Each point is reached from the start by the listed moves, each made once or not at all, plus a little noise. Say if it took an odd or an even number of moves. Then give how often each move was made.
In the rows, zero is written as 128.

Moves:
(1): [199 132 133 144 139]
(2): [126 208 108 125 129]
Start: [137 148 140 146 150]
Points:
[130 229 114 140 154] => odd (0, 1)
[202 233 125 157 164] => even (1, 1)
[140 147 137 148 145] => even (0, 0)

Moves:
(1): [214 116 124 126 133 143 130 116 114]
(2): [138 236 144 109 144 127 136 130 126]
(3): [124 129 203 134  96 127 118 118 124]
(4): [128 146 128 223 148 140 122 127 115]
(5): [118 106 158 117 203 111 120 119 116]
(6): [116 133 137 123 129 200 132 125 112]
Start: [132 100  93 137  98 135 141 135 113]
Points:
[132 204 216 207 178 129 128 114  85] => even (0, 1, 1, 1, 1, 0)
[134 204 140 199 205 129 138 126  82] => odd (0, 1, 0, 1, 1, 0)
[203 180 145  96 198 202 142 111  72] => even (1, 1, 0, 0, 1, 1)
[123 191 151 100 192 191 141 126  83] => odd (0, 1, 0, 0, 1, 1)
[220 109  85 232 125 158 133 119  88] => even (1, 0, 0, 1, 0, 0)

Moves:
(1): [202 131 129 130 126 127 107 124 151 119 138 123 129 118]
(2): [126 175 137 131 134 123 128 135 121 135 130 145 136 130]
(3): [129 125 189 149 134 130 121 109 118 143 146 111 124 127]
(4): [123 134 125 165 125 117 123 130 131 118 119 127 126 124]
(5): [133 115 121 139 197 112 119 130 124 135 111 122 129 132]
(6): [126 137 118 130 134 181 113 122 117 125 116 129 145 127]
(7): [139 128 131 140 134 139 176 131 134 138 118 127 133 122]
(8): [135 125 142 127 127 132 131 180 135 106 125 122 137 130]
(9): [114 141 122 134 137 136 115 119 191 123 117 137 130 129]
(10): [135 130 118 128 116 115 117 153 132 186 125 137 128 128]
(11): [125 124 110 140 140 131 135 129 134 127 184 132 130 132]
Start: [115 136 156 110 129 163 106 131 149 159 144 128 122 112]
Points:
[119 132 199 213 225 163 132 163 221 155 174 110 136 111] => odd (0, 0, 1, 1, 1, 0, 1, 1, 1, 0, 1)
[119 201 137 144 156 225 124 200 217 201 161 162 163 112] => odd (0, 1, 0, 0, 0, 1, 1, 1, 1, 1, 1)
[118 145 207 197 222 214 109 154 201 149 104 108 149 106] => odd (0, 0, 1, 1, 1, 1, 1, 1, 1, 0, 0)
[135 175 211 197 198 129 126 149 140 245 126 128 131 106] => even (0, 1, 1, 1, 1, 0, 1, 0, 0, 1, 0)
[130 184 217 146 135 157 135 146 144 249 151 139 132 105] => even (0, 1, 1, 0, 0, 0, 1, 0, 0, 1, 0)

Moves:
(1): [165 121 122 117 147 131 138 155 126 134 118 101 140 118]
(2): [113 184 138 125 104 122  90 151 115 136 125 111 127 108]
(3): [129 118 170 138 117 128 111 135 159 133 118 124 108 132]
(4): [130 132 108 168 128 126 121 130 135 133 136 116 120 131]
(5): [103 144 139 130 186 121 137 117 136 126 140 122 120 133]
(6): [124 118 133 143 132 187 131 130 108 130 134 124 120 123]
(7): [122 131 133 137 129 119 159 134 119 107 126 121 121 122]
(8): [108 113 118 125 126 127 113 161 127 121 142 120 140 143]
(9): [121 136 103 119 123 138 132 133 162 137 129 118 107 126]
(10): [112 122 132 129 134 119 148 124 116 168 120 126 132 130]
(11): [128 120 141 106 106 124 135 124 100 144 190 135 105  97]
(12): [128 136 145 132 137 137 133 161 142 126 129 178 147 113]
(13): [129 134 146 127 129 131 122 113 153 131 143 110 173 101]
(14): [143 157 150 119 128 144 128 136 123 130 152 127 128 181]
Start: [138 144 134 128 145 101 130 113 123 129 146 150  77 117]
Points:
[ 92 201 126 122 125 108 122 212 147 117 155 155  78  94] => odd (0, 1, 0, 0, 0, 0, 1, 1, 1, 0, 0, 1, 0, 0)
[123 218 150  86 172 170 108 196  96 160 249  85  38 125] => even (1, 1, 0, 0, 1, 1, 0, 1, 1, 0, 1, 0, 0, 1)
[158 189 159 127 144 160  98 151 116 152 152  84 125  54] => even (1, 1, 0, 0, 0, 1, 0, 0, 0, 0, 0, 0, 1, 0)

Moves:
(1): [146 122 125 111 126 121 130 141 125 118 118 133 116 125 129 142 137 118
 132 122 132 130 129 131]
(2): [129 153 132 127 118 116 133 119 130 131 126 127 126 131 126 129 142 123
 133 130 127 109 122 144]
(3): [122 124 156 147 124 124 146 135 130 123 131 137 121 131 126 142 144 140
 144 120 129 132 142 128]
(4): [141 127 120 150 134 129 132 124 125 127 111 116 131 123 126 123 141 127
 124 131 133 135 140 122]
(5): [138 136 133 110 151 104 136 124 121 124 118 138 150 128 132 132 125 152
 136 131 144 123 142 124]
(6): [133 139 126 116 142 155 134 127 117 117 132 138 133 128 129 127 114 119
 124 136 115 131 134 132]
(7): [115 125 103 130 132 130 184 123 143 104 131 124 110 116 135 108 128 127
 136 118 136 109 122 117]
(8): [104 135 108 139 129 115 127 168 118 139 115 116 136 133 129 136 128 118
 135 122 129 121 134 126]
(9): [122 141 131 129 128 129 117 136 151 128 126 144 124 119 139 134 131 131
 121 124 130 143 124 120]
(10): [146 132 124 129 122 140 140 131 125 155 125 134 151 123 121 138 131 126
 135 135 133 129 119 126]
(11): [145 131 119 148 126 109 120 135 123 127 160 124 122 131 144 128 121 131
 138 145 135 131 131 119]
(12): [122 120 127 130 128 134 128 139 118 123 125 167 132 112 110 129 135 132
 110 140 156 125 118 135]
(13): [123 135 132 121 117 138 131 126 138 119 146 132 165 138 132 113 140 115
 140 125 137 139 142 129]
(14): [138 125 125 135 129 125 127 125 137 125 127 127 112 150 124 121 121 135
 122 111 137 131 124 138]
(15): [125 128 121 126 134 117 133 111 110 131 126 142 140 124 166 129 121 130
 107 116 125 142 124 147]
(16): [121 122 119 132 126 125 128 122 128 127 130 130 137 127 123 158 127 121
 128 124 138 122 132 128]
(17): [124 122 123 124 140 125 136 132 131 139 138 126 124 132 130 133 150 134
 115 131 125 126 126 128]
(18): [139 125 118 132 121 134 124 142 121 114 126 118 132 117 135 137 124 161
 126 136 123 124 116 148]
(19): [120 122 123 118 133 126 117 118 121 122 125 138 116 136 134 125 132 121
 158 130 138 140 110 135]
(20): [125 133 122 129 113 117 152 131 121 142 107 114 120 149 134 144 138 122
 120 156 144 146 141 116]
(21): [129 139 155 125 139 141 130 137 113 139 130 109 117 119 134 122 116 112
 130 132 168 130 121 131]
(22): [122 135 114 125 127 118 145 121 126 126 138 129 119 116 105 126 133 138
 121 124 125 161 126 136]
(23): [120 132 118 122 119 133 129 131 125 147 124 132 119 121 136 128 128 144
 144 117 132 123 149 140]
(24): [135 120 131 128 133 119 137 128 149 126 136 138 133 124 127 130 131 117
 127 144 117 138 138 154]
Start: [106 138  99 151 145 143 133 140 124 102 122 119  95 137 136 102 142 109
 120 125 138 146 123 122]
Points:
[101 192  12 122 135  94 248 201 125 133  77 120  85 111 151 155 202 167
 138 137 180 158 134 145] => even (1, 1, 0, 0, 1, 0, 1, 1, 1, 1, 0, 0, 0, 0, 0, 0, 1, 1, 0, 1, 0, 1, 1, 0)
[117 170  39 159 149  65 156 189 128 103 151 135  89 109 187 147 176 130
  99 136 128 190 111 196] => even (1, 1, 0, 0, 0, 0, 0, 1, 1, 0, 1, 0, 0, 0, 1, 0, 1, 1, 0, 0, 0, 1, 0, 1)
[109 176  56 122 132 153 168 155  97  94  89 182 111 130 197 126 213 120
 108 152 190 195 129 185] => odd (1, 1, 0, 1, 0, 1, 0, 0, 1, 0, 0, 1, 1, 0, 1, 0, 1, 1, 1, 1, 0, 0, 1, 0)
[143 192  20 150 114 128 240 137 132  71 146 143 111 139 187 146 158 108
 110 138 185 199 113 163] => even (1, 1, 0, 0, 0, 1, 1, 0, 1, 1, 1, 0, 1, 1, 1, 1, 0, 1, 0, 1, 0, 1, 0, 0)
[122 190  27 152 187 107 215 195  78  81 109 122  81  73 212 112 124 154
 130 117 204 183 147 152] => odd (1, 0, 0, 1, 1, 1, 1, 1, 1, 0, 1, 0, 0, 0, 1, 0, 0, 1, 0, 0, 1, 1, 1, 0)
[132 136  38 127 140 165 186 156 108 116  98 200 147 114 184 170 209 110
 113 177 196 224 137 192] => odd (1, 0, 0, 1, 0, 1, 0, 0, 1, 1, 0, 1, 1, 0, 1, 1, 1, 1, 1, 1, 0, 0, 1, 1)
[136 167  52 173 163 109 249 127  91  63 149 187 119 110 147 139 147 180
 120 127 196 152 106 182] => odd (0, 1, 1, 0, 1, 1, 1, 0, 0, 1, 1, 1, 0, 1, 1, 1, 0, 1, 0, 0, 0, 1, 0, 0)
[123 161  58 164 140 138 221 195 128 125  83 131  70 107 125  96 175  80
 143 119 229 113 127 181] => odd (1, 1, 0, 1, 0, 0, 1, 1, 0, 1, 0, 1, 0, 1, 0, 0, 0, 0, 0, 0, 1, 0, 1, 1)
[ 95 162  63 150 171  65 180 154 143 118 129 123 108 154 107 142 178 121
 111 118 155 151 143 176] => even (0, 1, 0, 0, 1, 0, 0, 1, 0, 0, 0, 0, 0, 1, 0, 1, 1, 0, 0, 0, 0, 1, 0, 1)
[ 96 155  71 161 164  82 248 104 109 111  79 130  57 170 198 109 204 154
 155 111 197 156 156 151] => odd (0, 1, 1, 1, 1, 0, 1, 0, 0, 0, 0, 0, 0, 1, 1, 0, 1, 0, 1, 1, 0, 0, 1, 0)

Moves:
(1): [150 135 114 136 131 103 130 145 140 111 127 116 129 144 115 119 123 138
 137 115 133 121 126 127 140]
(2): [132 145 137 133 120 131 138 137 129 124 116 129 123 134 126 131 129 133
 128 129 137 129 138 126 144]
(3): [134 127 135 125 121 119 139 130 144 140 114 122 139 112 126 123 143 128
 133 139 105 117 134 121 127]
(4): [123 133 122 141 123 124 134 118 122 125 117 128 134 144 129 117 123 137
 132 115 114 134 120 128 143]
(5): [114 145 137 127 128 103 121 122 155 122 143 167 135 133 124 129 133 128
 144 140 137 122 129 118 117]
(6): [121 134 154 142 150 127 107 126 117 123 114 130 128 129 125 126 147 133
 133 127 140 126 116 130 122]
(7): [120 128 134 126 127 141 138 120 128 122 117 120 131 116 137 129 114 126
 136 132 132 138 122 121 119]
(8): [ 99 124 136 136 106 122 123 158 120 140 136 136 136 127 124 118 128 133
 147 114 133 112 136 122 124]
(9): [118 132 113 131 118 134 137 117 140 137 122 128 140 135 132 105 153 128
 131 122 120 121 131 141 128]
(10): [134 121 133 124 131 126 132 123 114 148 127 129 130 136 135 117 122 127
 138 123 143 114 125 130 134]
(11): [131 126 140 130 124 138 117 134 159 124 150 114 118 129 122 134 124 130
 131 139 124 116 111 122 130]
(12): [129 134 119 133 113 152 140 120 137 123 155 150 133 113 116 118 119 122
 137 121 125 124 143 133 132]
(13): [137 136 129 122 125 121 127 130 125 127 127 128 148 127 119 132 120 112
 122 132 130 133 114 124 135]
(14): [120 111 141 110 127 133 128 116 128 114 134 134 142 138 120 132 135 122
 137 113 128 118 130 122 115]
(15): [151 125 116 129 132 128 135 139 134 121 140 123 139 132 140 155 134 134
 119 131 121 114 125 121 105]
(16): [120 122 119 150 129 128 150 118 130 133 138 135 129 140  95 133 129 113
 136 131 122 145 122 152 132]
(17): [110 137 126 129 128 132 156 144 127 137 141 106 127 120 119 130 134 127
 135 134 123 123 137  99 136]
(18): [116 124 123 133 121 127 132 127 137 122 117 128 134 122 121 127 127 146
 126 140 133 126 123 118 138]
(19): [126 138 131 126 117 127 114 131 111 122 132 120 135 128 132 126 134 146
 138 133 133 136 142 130 111]
(20): [127 137 124 131 129 133 121 129 138 130 122 115 116 133 122 117 124 114
 141 152 116 121 136 112 127]
(21): [140 111 135 138 109 114 118 135 126 121 128 114 113 125 132 132 147 123
 125 132 135 131 127 107 127]
(22): [132 119 124 130 118 132 112 132 137 134 136 135 127 133 118 117 122 131
 127 124 132 138 125 117 118]
(23): [117 113 134 138 157 132 115 138 155 127 152 128 137 129 144 146 109 123
 127 134 127 127 132 118 144]
(24): [132 120 147 129 130 117 121 132 130 116 140 133 115 143 117 101 121 129
 106 121 135 118 144 134 125]
Start: [126 140 130 134  99 153 138 138 133 141 120 133 120 127 116 116 119 126
 137 145 133 134 145 103 153]
Points:
[ 77 121 164 140  73 155 185 127 209 153 155 141 154 122  50 106 124 125
 201 177 131 115 118  41 139] => even (0, 0, 1, 0, 1, 0, 1, 0, 0, 1, 1, 0, 0, 1, 0, 1, 1, 1, 0, 0, 0, 1, 0, 0)
[ 71 131 157 158  38  84 172 163 188 128 118 114 149 162  80  19 159 140
 211 147 126  59 173   7 162] => even (1, 0, 1, 1, 1, 0, 1, 1, 1, 1, 0, 0, 0, 1, 0, 0, 1, 1, 0, 1, 1, 0, 0, 1)
[ 73 169 160 183  75 141 114 196 236 169 203 138 156 134  75  53 141 139
 247 170 134  65 171  32 153] => even (1, 0, 1, 0, 1, 1, 0, 1, 1, 1, 1, 1, 0, 0, 0, 0, 1, 0, 1, 1, 0, 1, 1, 0)
[180 135 140 176  57  68 158 172 193 123 137 155 144 172  49  98 134 131
 139 166 158 112 139  62 160] => even (1, 1, 1, 0, 1, 0, 0, 0, 0, 1, 0, 0, 1, 0, 1, 1, 0, 1, 0, 0, 1, 1, 0, 1)
[100 145 158 133  33 161 138 198 173 146 167  99 159 171  72  60 134 143
 168 160 147  66 173  31 133] => even (0, 1, 0, 0, 0, 0, 0, 1, 1, 1, 1, 0, 1, 1, 1, 0, 1, 1, 1, 1, 0, 1, 0, 1)

Moves:
(1): [106 118 136 129 107 115 144 120 138 139 123 135 101 131 139 138 117 132
 134 131 130 144 122 126 123]
(2): [146 120 124 130 133 142 130 135 114 139 142 106 100 115 153 131 104 137
 153 127 131 139 130 132 132]
(3): [134 122 132 122 127 143 115 143 137 121 131 124 131 137 128 125 129 143
 137 136 134 122 117 131 125]
(4): [140 119 131 113 146 132 115 125 138 128 117 146 102 124 123 147 149 129
 116 139 117 130 125 112 128]
(5): [133 150 130 149 140 118 136 127 141 140 116 123 119 114 118 128 122 108
 131 125 143 137 132 126 135]
(6): [138 113 137 106 139 133 118 129 132 133 138 134 127 131 119 128 114 130
 150 125 125 135 136 134 140]
(7): [135 138 110 129 132 125 140 139 123 132 129 123 133 125 146 130 132 132
 119 110 134 130 136 124 156]
(8): [127 146 136 120 121 115 103 120 134 119 148 121 126 133 137 116 125 109
 124 157 140 140 120 108 122]
(9): [115 121 134 139 131 126 115 118 122 125 122 131 136 118 139 126 134 127
 117 113 111 135 138 132 115]
(10): [115 131 136 123 101 129 127 128 127 135 159 134 121 147 118 126 132 101
 120  94 131 151 144 158 132]
(11): [113 121 129 129 143 134 127 125 124 120 131 134 125 118 142 126 139 138
 134 133 127 130 120 136 122]
(12): [119 135 131 138 147 140 134 136 123 145 114 135 127 120 123 129 127 137
 146 142 135 142 133 127 137]
(13): [122 130 124 147 137 143 129 122 135 116 144 120 124 128 126 135 129 148
 130 131 147 120 128 107 117]
(14): [133 139 120 119 133 127 130 116 133 134 130 122 115 139 139 135 133 136
 132 114 117 126 115 109 135]
(15): [138 136 138 142 142 132 136 124 132 113 137 138 139 140 139 138 130 118
 133 132 130 147 139 125 128]
(16): [118 133 123 127 137 121 140 133 135 116 118  97 129 135 129 124 133 130
 126 140 127 139 144 127 129]
(17): [127 133 142 125 126 125 125 130 122 130 126 121 134 112 122 143 127 125
 132 116 118 120 115 126 127]
(18): [134 121 119 122 139 120 119 132 121 121 135 116 132 125 124 119 121 139
 134 133 132 141 127 126 110]
(19): [111 131 113 117 123 131 137 119 138 116 124 122 137 122 125 139 130 118
 139 121 134 143 118 107 118]
(20): [121 121 135 129 125 115 145 139 119 124 112 146 123 113 141 120 140 127
 142 139 133 119 136 124 126]
(21): [125 150 146 126 107 134 124 127 113 103 146 137 127 135 127 122 124 134
 132 117 120 115 122 131 135]
(22): [126 126 136 132 124 139 130 113 122 121 135 120 138 128 135 117 146 139
 119 114 125 142 136 135 129]
(23): [140 119 111 152 136 133 137 136 144 120 141 147 117 114 110 127 139 126
 147 130 125 137 123 114 138]
(24): [131 132 130 133 122 132 112 115 140 138 122 129 128 132 131 143 132 136
 122 135 128 128 144 141 129]
Start: [147 118 150 133 113 129 135 134 146 127 114 120 123 143 129 132 120 129
 131 138 145 156 129 127 139]
Points:
[123 133 136 164 170 132 173 125 153 117  97 126 111  68 128 135 162 144
 209 125 156 213 102  77 137] => even (0, 0, 0, 0, 1, 0, 0, 0, 0, 0, 1, 1, 0, 1, 0, 0, 1, 1, 1, 1, 0, 1, 1, 0)
[184 132 163 147 163 177 121 132 159  81 147 152  98 152 125 140 166 179
 176 144 132 206 111  84 152] => odd (0, 0, 1, 1, 0, 0, 0, 0, 0, 0, 0, 1, 0, 1, 1, 0, 0, 1, 0, 0, 1, 1, 1, 0)
[143 134 169 161 170 160 122 139 137 156 101  93  87  92 169 150 112 157
 191 119 138 185 105 122 143] => even (0, 1, 1, 0, 1, 0, 0, 0, 1, 0, 1, 1, 0, 1, 0, 0, 1, 0, 0, 0, 0, 0, 0, 0)
[143 164 123 142 129 177 162 131 129 116 146  89  89 132 172 157 103 175
 186 104 169 176 113  66 172] => odd (0, 1, 0, 0, 0, 0, 1, 0, 0, 0, 0, 1, 1, 1, 0, 0, 0, 0, 1, 0, 1, 0, 0, 0)
[131 173 190 134 150 133 108 104 170  75 124  93 136 143 163 121 139 140
 196 162 162 248 164  90 133] => odd (0, 0, 1, 0, 1, 1, 0, 1, 1, 0, 0, 1, 0, 1, 1, 1, 0, 1, 1, 1, 1, 1, 0, 1)
[128 130 160 183 140 186 103  94 193  66 134 147  98 103 123 160 185 168
 148 125 149 189 123  89 124] => odd (0, 0, 1, 1, 1, 0, 0, 0, 1, 0, 1, 0, 1, 0, 0, 0, 0, 0, 1, 0, 1, 1, 1, 1)
[139 127 189 119 125 156  82 148 172  91 169 146  85 157 101 123 148 116
 166 152 132 222 151 121 163] => even (0, 0, 1, 1, 0, 1, 0, 1, 1, 1, 0, 1, 0, 0, 0, 1, 0, 0, 0, 0, 1, 0, 1, 0)
[142 166 201 107 100 103 116 113 184  93 139 124  97 142 155 162  98 121
 209 154 169 209 105  78 128] => odd (1, 0, 1, 0, 1, 1, 0, 1, 0, 0, 0, 0, 0, 1, 1, 0, 1, 1, 1, 1, 1, 0, 0, 1)
[128 187 187 153 110 133 168 137 151 112 150  81 105 165 153 141 127 139
 162  78 161 249 143 134 177] => odd (1, 0, 1, 0, 1, 0, 1, 0, 0, 1, 0, 1, 0, 1, 1, 1, 1, 1, 0, 0, 1, 1, 0, 0)
